Each row of a before or after table is a point. One or more steps were done to the points. Then noise was added and the rows were shuffled. The steps act on columns, c1 being the first. Name the steps. A step turns or swaps two columns, mirrors them in a line or flattens them onto one, adds a multiple of one to another, or multiplies or shifts one. Angles are multiples of 10 degrees, from the lower column toward the higher: turns from -170 to 170, lines from 10 to 170 but not 90. Use the fewest steps. Two steps may share a column if one is a turn and the other turns, adds or multiplies; they go together, in the order done. Otherwise the lowest column goes first.
In the rows, 128 means zero.

Before (9 x 3):
[[166 133 118]
 [160 144 125]
 [137 132  87]
 [ 81  94 135]
 [191 158 124]
 [ 80  80 138]
 [163  95 103]
 [169 121 103]
 [126 112 116]]
After, 9 rows:
[[162 135 125]
 [167 130 122]
 [120 128 124]
 [ 74 123 132]
 [139 129 108]
 [ 81 117 130]
 [158 134 118]
 [197 141 127]
 [164 129 116]]
Steps: flatten c1 and c2 onto the line at 10 degrees; multiply c3 by 0.4

Before, 9 rows:
[[164 141 125 152 101 170 185 114]
 [161 138 112 156  81 162 103 140]
 [120 128 140  67 131 132  88  95]
 [107 116 148 109  72  94 124  90]
 [ 99 106 141 111 167 125  94 114]
 [164 153 156 128 107 136 153 137]
 [ 91 156 147 102 125 106 100  80]
 [128 141 114  92 149 103 134 110]
 [154 129 140 105 160 114  91  84]]
After, 9 rows:
[[200 134 138 146 155 132 134 108]
 [150 127 107 136 135 105 157  97]
 [ 63 138 119 144 153 170 157 145]
 [172 120 151 114 120 126 115  86]
 [157 136 137 169 151 113 115  78]
 [152 130 150 113 190  96 137 158]
 [177 162 125 103 172 109 121 110]
 [101 166 135 157 131 138 149 150]
 [111 126 109 160 143 162  94 176]]
Steps: turn c4 and c7 by -40 degrees; turn c1 and c4 by 110 degrees; turn c2 and c3 by -40 degrees; mirror c5 and c8 in the line at 120 degrees

Before:
[[142 125 164 122 129 138 115  83 116 163  76 144]
 [ 99 137 113  89 123 109  94 144 148 132 134 160]
 [110 146 143  64 117 108 174 144 140 120 172 108]
 [121 138 130 126 172 129 161 172 152 143 100 134]
 [137 111 136 128 155 153 120 122 119 137 139 149]
 [125 145 136 144 132  87 165 117 115 110 111 133]
 [115  96 151 149 145 132 158  82 129 154 120 138]
 [136 164  93 134 167 137 215 151 164 127 101 108]
 [145  87 139 112 123 134 127 117 121 116  64 127]]
After:
[[ 98 126 166 121 128 140 116  84 117 127 190 146]
 [110 143 127 142 131 148 166 117 168 154 138 127]
 [ 77 111 140 128 156 131 120 123 100 120 120 143]
 [  9 138 114  88 122 111  93 145 149 118 124 111]
 [150  86 128 112 125 135 127 116 120 164 184 144]
 [191 163  91 132 165  89 214 152 126 126 151 128]
 [103 140 132 126 171 103 161 174 131 124 160 123]
 [ 86  95 156 149 145 126 158  83 123 114 145 120]
 [167 147 145  64 118 119 174 144 150 127  83 102]]
Steps: turn c1 and c12 by 70 degrees; multiply c1 by 3; turn c10 and c11 by 160 degrees; turn c3 and c10 by 20 degrees; mirror c6 and c9 in the line at 130 degrees
